Rows are points. The points of each table are mixes of a few directions, plus a little noise. Count the directions of each table, and those that both share. Where both have some left over, give the other angles between the two spaces (their principal angles), to ten degrees, smallest first.

First (7 x 2):
[[-3.2 -1.8]
 [ 1.4  0.5]
 [-3.7 -2.0]
 [ 2.5  1.4]
 [ 5.8  3.1]
 [ 0.7  0.3]
 [-3.2 -1.8]]
Second (4 x 2):
[[-3.1 -1.7]
 [-2.7 -1.4]
 [ 0.6  0.3]
 [ 5.3  2.8]]
Directions: first 1, second 1, shared 1

First (4 x 3):
[[ 4.8 -0.5 -0.3]
 [ 3.7  0.5  1.3]
 [-5.8 -0.5 -1.9]
 [-2.7  0.8  0.9]]
Second (4 x 3):
[[ 3.7  0.8 -2.6]
 [-0.6  3.7  2.9]
 [-2.1  0.5  2.1]
 [-0.9 -5.1 -2.5]]
Directions: first 2, second 2, shared 1; angles 50

First (9 x 6):
[[-0.8 -1.1 -2.1  2.1  2.0 -0.5]
 [ 2.8  4.6  6.9 -7.4 -7.4  1.6]
 [ 1.8  2.3  3.8 -3.8 -3.9  0.8]
 [-0.5 -0.7 -1.2  1.3  1.0 -0.3]
 [-0.7 -1.0 -1.4  1.4  1.4 -0.3]
 [-0.5 -0.7 -1.1  1.0  1.2 -0.4]
 [-1.3 -1.9 -3.1  3.2  3.3 -0.7]
 [-1.5 -2.5 -3.9  4.1  4.0 -0.8]
 [ 0.8  1.2  2.0 -2.0 -2.2  0.4]]
Second (7 x 6):
[[ 1.0  1.7  2.7 -2.8 -2.8  0.6]
 [-0.9 -1.3 -2.1  2.2  2.2 -0.5]
 [ 0.5  0.8  1.3 -1.2 -1.3  0.3]
 [-1.9 -3.1 -4.9  5.2  5.2 -1.2]
 [ 2.2  3.4  5.5 -5.7 -5.9  1.3]
 [ 0.3  0.4  0.9 -1.0 -0.8  0.2]
 [-1.3 -2.0 -3.2  3.4  3.4 -0.8]]
Directions: first 1, second 1, shared 1

First (7 x 8):
[[-2.5 -1.5  4.6  2.6  0.8 -3.5 -0.4 -1.3]
 [-3.6  0.2  4.5  0.7 -2.1 -3.0 -1.4  0.6]
 [-0.9 -0.2  2.1  0.5  0.6 -1.9 -0.3 -1.2]
 [ 2.3  2.1 -4.2 -3.4 -1.4  2.8  0.2  1.1]
 [-0.3 -1.3  0.7  1.8  0.8  0.2  0.2  0.2]
 [ 5.2  0.4 -9.6 -1.9 -0.5  8.4  1.7  3.5]
 [ 0.1  0.4  1.9 -0.5  1.7 -2.8  0.2 -2.9]]
Second (10 x 8):
[[ 0.0 -0.9  0.3 -0.5 -0.2  1.1  0.3 -0.5]
 [-0.1  0.6 -0.2  0.3  0.0 -0.6 -0.2  0.4]
 [-0.3  2.6 -0.9  1.1  0.3 -3.1 -1.0  1.7]
 [ 0.1 -1.1  0.5 -0.5  0.0  1.4  0.3 -0.8]
 [ 0.2 -1.2  0.4 -0.5 -0.2  1.4  0.5 -0.9]
 [-0.8  6.7 -2.4  2.9  1.0 -7.7 -2.3  4.5]
 [ 0.3 -2.5  0.9 -1.1 -0.3  3.0  0.8 -1.6]
 [-0.8  7.0 -2.5  3.0  0.9 -8.2 -2.3  4.7]
 [ 0.5 -4.6  1.6 -2.0 -0.7  5.5  1.6 -3.3]
 [ 0.8 -6.5  2.3 -2.8 -0.8  7.5  2.2 -4.2]]
Directions: first 3, second 1, shared 0; angles 70

First (10 x 11):
[[-2.8  1.8 -1.2  0.4  0.0 -2.5 -2.4 -1.6 -3.9  4.2 -1.5]
 [-2.3 -3.8  0.0  0.9  0.4 -0.6  3.3 -4.7  5.8 -0.8 -2.1]
 [ 1.3  1.7  0.0 -2.4 -0.2  0.5 -1.9  4.2 -5.0  2.8  1.1]
 [ 0.1 -0.5  0.3  2.2  1.0  1.8 -2.1  5.3  3.0  3.1  0.8]
 [ 0.3 -3.7  0.7  1.2  1.3  1.9  1.1  3.5  5.3  2.7  0.9]
 [ 1.4  3.9 -0.2  0.9 -0.8  0.0 -2.2  0.4 -2.5 -3.4  0.8]
 [ 1.7 -0.5  0.8  0.2 -0.6  1.4  2.3 -2.1  4.4 -7.3  0.0]
 [-3.8 -1.2 -0.8 -7.5 -1.1 -2.3  2.2 -4.4 -5.1  3.3 -4.5]
 [ 1.2 -1.5 -0.2  5.2  1.4 -1.8  0.5 -2.0 -0.5  2.2  3.6]
 [ 3.0  3.6  0.5 -1.0 -1.3  1.7 -1.1  1.6 -1.4 -6.8  1.0]]
Second (10 x 11):
[[ 0.3  3.4  0.7 -1.9 -1.5  0.9 -0.9  2.9 -0.9 -2.1 -0.6]
 [ 0.6  0.3  0.2  4.2  1.3  1.9 -2.8  4.8  4.1  1.3  1.4]
 [-0.1 -1.8 -0.7 -2.4  0.2  1.7  0.5 -4.0  3.5 -6.4 -3.1]
 [-2.0  6.4  0.3  1.1 -2.9 -4.1  0.5 -4.3 -4.7 -2.2 -0.5]
 [-2.2  2.3  0.2  5.0 -0.2 -1.3 -1.6  1.0  2.8  2.1  0.0]
 [-0.8 -2.9 -0.6  1.3  1.0 -2.0  1.7 -3.9 -0.9  3.0  0.6]
 [ 2.6 -1.4  0.6 -1.7  1.1  4.7 -2.2  8.8  2.9  1.0  1.0]
 [ 0.2 -2.8  0.3 -3.5  0.6  1.6  0.9  3.0  0.6  2.8 -0.7]
 [ 3.9 -6.1 -0.7 -1.4  2.3  0.2  2.0 -1.6 -4.1  2.6  3.6]
 [-2.4  2.7 -0.2 -0.5 -1.9 -3.7  2.0 -6.7 -3.2 -1.9 -1.7]]
Directions: first 5, second 5, shared 4; angles 40

First (8 x 12):
[[-11.5   1.1   1.0   1.2   3.5   5.1  -1.8   1.1  -0.9  -3.2   7.0   0.9]
 [  4.5  -1.1  -0.2  -2.2  -0.4  -2.9  -0.5  -1.7   1.6  -0.4   0.0   0.3]
 [ -0.2  -1.2   0.4  -3.1   1.8  -1.4  -2.2  -2.3   2.3  -3.1   5.1   1.2]
 [  3.9   0.4  -0.6   1.4  -2.2  -0.9   1.9   1.0  -1.0   2.8  -5.2  -1.0]
 [ -0.8   0.0   0.1  -0.1   0.4   0.2  -0.2  -0.1   0.1  -0.4   0.8   0.1]
 [  6.5  -1.5  -0.3  -3.0  -0.7  -4.0  -0.6  -2.4   2.2  -0.4  -0.3   0.4]
 [ -3.4   0.6   0.2   1.1   0.6   1.9   0.0   0.9  -0.8  -0.2   0.9  -0.1]
 [  0.9   1.8  -0.7   4.7  -3.0   1.9   3.5   3.5  -3.5   4.9  -8.2  -1.9]]
Second (10 x 12):
[[-0.7  0.4  0.8 -1.1 -2.6 -4.8 -1.9 -3.3 -1.6 -1.5 -1.5 -4.3]
 [ 1.1  4.1  0.4 -1.1  4.5  7.8  2.7  3.3 -1.7  1.8 -0.5  5.0]
 [ 0.9 -1.1 -0.2  0.7 -0.8 -4.3 -1.2 -3.0 -1.2  0.2 -0.6 -3.5]
 [-3.9  2.4 -0.3 -3.6 -0.5 -2.0 -2.5  2.7  0.4  0.1 -2.1 -0.2]
 [ 3.3 -3.6 -2.2  3.8  3.4  0.3  1.1 -0.1  1.1  2.9  2.5  1.2]
 [ 2.0 -3.6 -1.7  3.7  2.0  2.8  1.8  1.5  2.2  1.6  3.0  2.6]
 [-2.7  1.1 -2.0 -2.1  3.2  1.6 -0.9  6.1  1.9  3.0 -0.6  3.4]
 [-2.8 -0.8  1.1 -1.3 -4.7 -5.3 -2.4 -1.8  1.0 -2.9 -0.7 -3.7]
 [ 3.5  2.0  4.2  1.4 -1.8  7.5  4.7 -4.1 -3.0 -3.9  0.8  1.5]
 [-1.1 -0.6  0.1 -0.4 -2.3 -3.4 -1.5 -1.5  0.1 -1.1 -0.4 -2.5]]
Directions: first 2, second 4, shared 0; angles 60, 70

First (10 x 18):
[[ 2.7  3.0  0.7  0.0  0.4  1.7 -0.4  3.3  0.8  0.6  0.3  0.1  2.9  3.7
   0.9 -0.9 -0.6 -1.0]
 [ 3.9  4.3  0.6  0.1  0.9  1.9  0.5  5.4  0.5  0.4  1.3 -0.9  4.4  5.1
   1.4 -0.6 -1.2 -1.8]
 [-6.5 -5.3 -2.4  2.8 -3.4 -3.6  3.3 -5.4 -0.4 -1.6 -1.5 -1.2 -7.1 -8.9
  -4.9  1.7  2.2  3.2]
 [-2.5 -2.8  0.6 -0.3 -1.5 -0.1 -2.6 -4.9  1.1  1.0 -2.4  2.6 -3.2 -2.6
  -0.9 -1.1  1.6  2.3]
 [ 2.0 -0.7  0.5 -3.8  4.6 -0.6 -1.6 -0.2 -2.9 -0.7  2.5 -0.3  2.3  1.9
   4.6  1.2 -2.2 -3.1]
 [-1.2 -0.8 -1.1  0.9 -0.3 -1.3  2.2  0.1 -0.8 -1.1  0.7 -1.6 -1.1 -2.1
  -1.1  1.1  0.0  0.0]
 [ 0.7 -0.3  1.7 -1.7  0.3  1.4 -3.9 -2.2  1.1  1.6 -1.5  3.0  0.3  1.7
   1.5 -1.7  0.4  0.6]
 [ 0.9 -2.0  0.4 -4.0  4.4 -1.1 -1.9 -1.9 -3.0 -0.8  2.1  0.1  1.0  0.5
   4.3  1.3 -1.9 -2.5]
 [-3.8 -3.4 -1.4  1.3 -1.7 -2.2  1.7 -3.4 -0.5 -1.0 -0.8 -0.7 -4.1 -5.2
  -2.6  1.1  1.2  1.7]
 [ 3.9  7.7  0.4  4.5 -3.8  3.7  2.7  9.1  4.1  1.4 -0.8 -1.2  4.5  5.9
  -3.1 -2.2  0.5  0.5]]
Second (10 x 18):
[[ 1.4  1.4  2.0 -0.3 -1.0  2.5 -3.6 -0.4  2.5  2.2 -2.2  3.1  1.0  2.8
   0.3 -2.4  0.8  1.2]
 [ 6.4  3.9  2.7 -4.4  5.0  3.1 -4.4  3.6 -0.6  1.4  1.9  1.7  6.9  8.4
   6.3 -1.3 -2.7 -3.8]
 [-2.6 -2.4 -2.7  1.1  0.4 -3.5  4.9 -0.1 -2.7 -2.9  2.3 -3.9 -2.4 -4.7
  -1.4  3.2 -0.6 -0.8]
 [ 4.5  2.3  0.9 -3.7  5.1  0.7 -1.3  3.4 -2.4 -0.4  3.3 -0.8  5.2  5.2
   5.3  0.7 -2.9 -4.2]
 [ 0.4 -0.4 -1.0 -0.9  2.2 -1.4  1.9  1.3 -2.4 -1.6  2.4 -2.3  0.9 -0.4
   1.4  1.9 -1.3 -2.0]
 [-3.0 -1.4 -0.2  2.5 -3.8 -0.1  0.3 -2.5  2.2  0.8 -2.8  1.1 -3.4 -3.1
  -3.6 -1.0  2.3  3.2]
 [-3.1 -1.9 -1.6  2.0 -2.0 -1.7  2.6 -1.6 -0.2 -1.0 -0.5 -1.3 -3.1 -4.2
  -2.8  1.0  1.0  1.5]
 [-2.1 -0.3  1.3  2.4 -5.1  1.9 -2.5 -3.1  4.4  2.5 -4.7  3.8 -3.0 -1.2
  -3.7 -3.1  3.2  4.5]
 [-1.7 -1.6 -2.2  0.6  1.1 -2.8  3.9  0.3 -2.7 -2.5  2.3 -3.3 -1.3 -3.4
  -0.6  2.7 -0.8 -1.2]
 [-0.4  0.4  0.9  0.6 -1.8  1.3 -1.8 -1.0  2.0  1.4 -2.1  2.0 -0.6  0.5
  -1.1 -1.5  1.1  1.6]]
Directions: first 3, second 2, shared 2

First (10 x 20):
[[-0.8  2.1  0.4  1.5  3.0 -0.2  4.1  1.5  0.5  0.4 -3.4  0.0 -2.2  0.3
   1.1 -0.3  1.9  0.5  1.9  0.0]
 [ 0.5 -7.6 -1.9 -0.6  5.0 -0.5  4.7  6.3 -4.9 -0.7 -1.7  4.8 -5.0 -4.2
   3.1 -3.4  1.0  3.6  5.7  8.9]
 [-3.1  5.3 -0.9  2.8  3.6  0.8  1.4  1.3  7.1 -0.8  1.8  0.3  0.4  0.6
   2.2 -1.4 -0.1  0.1  2.1  1.4]
 [-0.8  8.0  2.1  1.0 -3.7  0.3 -2.9 -5.5  4.7  0.9  0.0 -4.7  3.9  4.2
  -2.7  3.3 -0.1 -3.3 -4.9 -8.8]
 [ 0.8 -2.7 -0.2 -0.6  0.5 -0.3  1.1  1.2 -2.7  0.1 -1.0  1.0 -1.4 -1.1
   0.3 -0.5  0.4  0.8  0.9  1.6]
 [-0.2 -0.8 -0.3  0.2  1.4  0.0  1.4  1.3 -0.5 -0.1 -0.7  0.8 -1.2 -0.6
   0.8 -0.7  0.5  0.7  1.4  1.5]
 [ 0.7 -1.8  0.0 -0.5 -0.1 -0.2  0.2  0.4 -1.8  0.1 -0.5  0.4 -0.6 -0.6
   0.0 -0.1  0.1  0.3  0.2  0.6]
 [ 1.8 -2.2  1.1 -0.9 -0.1 -0.9  2.8  0.3 -5.4  1.1 -4.9 -0.3 -2.4 -0.1
  -0.8  1.0  2.0  0.4  0.0 -1.4]
 [ 0.1  0.7 -0.1 -0.6 -2.8  0.4 -3.8 -2.2  1.7 -0.3  3.2 -0.9  2.7  0.8
  -1.1  0.7 -1.7 -1.1 -2.3 -1.6]
 [ 1.1 -1.1 -0.3 -2.3 -6.9  0.6 -8.9 -4.6  1.4 -0.7  7.3 -1.4  5.6  0.8
  -2.7  1.5 -4.0 -2.1 -5.1 -2.6]]
Second (9 x 20):
[[ 0.8 -3.0  2.9 -5.7 -1.7 -1.3 -1.3 -3.6 -1.0  0.0 -0.1 -3.9  4.6  3.9
  -3.8 -1.3 -3.7  3.1 -0.9  0.1]
 [-1.3 -1.8 -0.8  1.5 -3.4 -1.2  0.2 -0.8  0.6  1.6 -0.8 -2.0  0.3  0.5
  -0.2 -2.4  2.5 -2.4  1.1  2.4]
 [ 1.1  5.1  1.3 -1.2 10.3  2.8 -3.5  6.0 -5.6 -2.2  0.7  3.0 -2.1 -4.7
   6.1  5.3 -2.6  3.0  0.1 -2.0]
 [-1.7 -1.7  0.5  0.4 -1.4 -1.9 -2.0  0.3 -2.3  2.4 -1.6 -4.2  1.4 -0.6
   1.9 -2.7  2.3 -2.3  2.1  4.1]
 [ 2.4  4.2  0.1  3.4  0.2 -2.2  6.4 -2.2  7.4  1.1  1.9  2.1  0.7 -2.2
  -4.5 -1.1 -1.5 -1.1 -2.4 -3.4]
 [ 0.8  1.3 -2.3  1.0  1.1  3.7  1.5  1.1  1.6 -3.5  1.5  6.3 -4.2  0.7
  -0.1  4.1 -0.5  1.7 -1.7 -4.1]
 [-2.3 -1.0 -4.6  5.3 -2.8  2.7  0.1  2.5  0.5 -0.9 -0.7  3.8 -5.9 -0.6
   3.5  1.1  5.8 -3.5  1.6  1.1]
 [-0.3 -2.5  1.4 -2.2 -2.6 -1.8 -0.6 -2.5 -0.2  1.3 -0.7 -3.6  3.0  2.1
  -2.2 -2.4 -0.7  0.2  0.3  1.6]
 [ 0.3 -0.7  1.4 -2.2  0.2 -0.7 -0.8 -0.9 -1.0  0.2 -0.1 -1.7  1.9  0.8
  -0.9 -0.4 -1.5  1.2 -0.2  0.2]]
Directions: first 3, second 4, shared 0; angles 50, 60, 90

First (8 x 32):
[[-0.9 -1.2  1.1 -0.7 -1.0 -0.8  2.4  1.1 -2.4 -3.4 -0.3  0.8 -4.2 -2.5
  -0.1  2.8  2.2 -2.1 -0.7  2.9  3.0 -2.1  0.1  1.5  0.2 -1.8  2.7  1.8
   0.9  0.8 -5.2 -0.1]
 [-1.1 -1.4 -1.2 -0.7 -0.5 -2.5  1.4 -0.8  1.1 -1.6  1.5  0.1 -0.4 -1.4
   1.2 -1.8  1.0 -0.3 -0.5 -2.2 -0.6  2.2 -1.2 -0.4  1.8 -1.1  2.3  0.9
  -1.8 -4.0 -1.5  2.2]
 [ 2.6 -3.5  2.8 -1.3  0.2  2.0  0.7  2.2 -2.9 -7.3 -0.4  0.0 -1.7  0.1
   0.0 -0.2 -0.4 -1.2  1.2  1.5  1.9  1.9  1.5  2.2  2.0  0.5 -0.1  0.0
   4.2 -3.7 -2.7 -1.7]
 [ 2.4 -2.5  2.9  0.2  0.2  4.5 -2.4  4.2 -2.2 -3.4  0.9 -3.0  2.6  0.1
   3.4 -0.5 -3.2  2.6  1.1  2.2 -2.0  1.9  1.9  1.3  0.0  1.8 -3.9 -1.1
   2.8 -2.1  1.7 -0.6]
 [ 1.2 -4.4  1.8 -1.9 -0.5 -0.1  1.3  2.2 -3.0 -5.9  0.3  1.8 -1.9 -1.3
   0.9 -2.3  1.0 -1.4  1.6  0.7  0.8  1.5  1.1  1.7  2.0  0.0  1.7  0.3
   3.1 -5.6 -0.6  2.6]
 [-0.3  8.8 -4.0  3.1  2.1 -0.6 -3.0 -6.8  8.4 11.4 -1.6 -2.4  5.2  6.0
  -4.1  0.7 -2.4  2.6 -1.9 -5.5 -2.4  0.2 -2.5 -3.8 -2.1  1.2 -3.3 -1.9
  -5.3  7.9  3.7 -6.0]
 [-3.3 -0.5 -1.2  0.7 -2.0 -1.3  0.6  2.4 -0.7  1.9  2.2 -1.3 -0.4 -4.5
   4.1  1.7  1.2  1.3 -1.6  2.3 -1.0 -2.2 -0.6 -0.8 -1.4 -1.6  1.0  1.3
  -3.3  1.5 -1.3  4.4]
 [-0.6  4.7 -2.5  1.0  1.6 -1.4 -1.1 -4.0  2.3  8.4 -3.1  3.8  0.9  3.3
  -5.0 -0.4  0.7 -0.9  1.0 -2.1  0.0 -3.4  0.2 -1.8 -2.3  0.5 -0.4 -1.5
  -0.6  5.6  5.8 -0.7]]
Second (11 x 32):
[[-0.7  2.7  1.0 -0.6 -4.1  2.0  0.3 -2.4  5.8  3.8  7.1 -4.3  4.8 -1.2
   5.6  2.8 -2.1  2.1 -3.2 -4.0 -3.2  1.8 -1.7 -0.8  2.6 -2.4  0.8 -1.1
  -8.1  2.2 -3.4 -2.4]
 [-0.9 -1.9  1.1 -1.5  1.2 -0.1  2.5  0.4 -1.6 -4.7 -2.9  1.2 -4.8  4.5
  -6.0  3.0 -1.6 -4.4 -0.8 -0.2  5.0  0.0 -0.8  1.6  4.3  2.9  0.1  0.6
   1.7 -0.3 -1.7 -0.3]
 [-0.7  1.4  0.3 -0.3 -2.8  0.9 -0.2 -1.0  3.1  4.1  4.8 -1.4  3.8 -1.8
   4.3  0.4 -1.1  1.9 -1.3 -2.6 -3.2  0.4 -0.5 -0.9  1.0 -1.6  0.4 -1.2
  -5.2  1.3  0.2  0.8]
 [-0.5  1.6  1.5  1.2  2.0 -0.3 -1.1 -0.3  2.0 -2.5  1.5 -1.4  1.1  1.4
   0.7  1.9 -0.5  0.0 -0.1  0.1  1.2  1.8  0.2 -0.6 -0.7 -0.1 -0.5 -1.2
   1.5 -1.6 -4.0 -3.2]
 [-2.0 -2.3 -1.2  0.1  1.7 -1.9 -2.6  3.6 -4.4  5.8 -0.7  7.9  1.9 -2.5
   1.9 -5.8  2.3  0.9  5.5  2.4 -2.9 -4.1  3.7 -1.5 -4.5  0.6 -0.6 -2.9
   4.1 -2.4 13.3 11.8]
 [ 2.2  0.4 -0.8 -1.1 -4.0  1.9  1.4 -2.8  3.2  1.9  3.0 -4.0  2.7 -1.3
   2.8 -1.3 -1.6  2.5 -2.8 -4.4 -3.7  2.6 -2.0  0.3  3.2 -1.5  0.9  1.1
  -6.5  0.6 -1.7 -3.1]
 [ 0.2  1.1  0.4  1.0  1.0 -0.3  1.1 -0.1 -1.4 -2.8 -3.1 -1.4 -3.8  0.7
  -3.3  3.4  0.8 -1.7 -1.4  3.1  3.8 -1.6 -0.6  1.0 -1.1  0.0  0.1  1.8
   1.9  3.3 -5.4 -4.1]
 [ 1.2  0.9  0.0  1.3  2.0 -0.7 -0.8 -0.1 -0.5 -3.7 -2.1 -1.4 -1.4  0.6
  -1.4  0.6  0.9  0.0 -0.1  1.7  1.8  1.0  0.1  0.1 -1.9 -0.3 -0.3  1.0
   3.3 -0.5 -4.0 -4.3]
 [-0.8 -0.3 -0.7  0.1  0.1 -0.6 -2.3  1.6 -0.9  4.9  2.0  3.4  3.7 -2.6
   3.7 -3.9  1.3  2.1  3.0  0.2 -3.8 -1.4  2.0 -1.7 -3.1 -0.7 -0.4 -2.0
   0.6 -1.9  7.5  6.3]
 [ 1.6 -2.8 -0.6 -0.7  1.8 -0.3  1.3 -0.1 -2.5 -5.1 -4.8  0.6 -3.9  2.3
  -5.1 -2.0 -0.2 -2.1  0.3  0.1  2.4  1.7 -0.7  1.5  2.0  2.2 -0.1  1.8
   3.6 -2.9 -0.3 -1.3]
 [ 0.3 -0.5 -0.8  0.6  1.4 -0.7  0.5  0.9 -3.5 -1.5 -4.3  1.3 -3.9 -0.1
  -3.4  0.9  1.7 -1.3  0.2  3.5  2.4 -2.8  0.1  0.8 -2.0  0.5 -0.1  1.8
   3.2  2.5 -0.5 -0.6]]
Directions: first 5, second 5, shared 2; angles 30, 70, 90
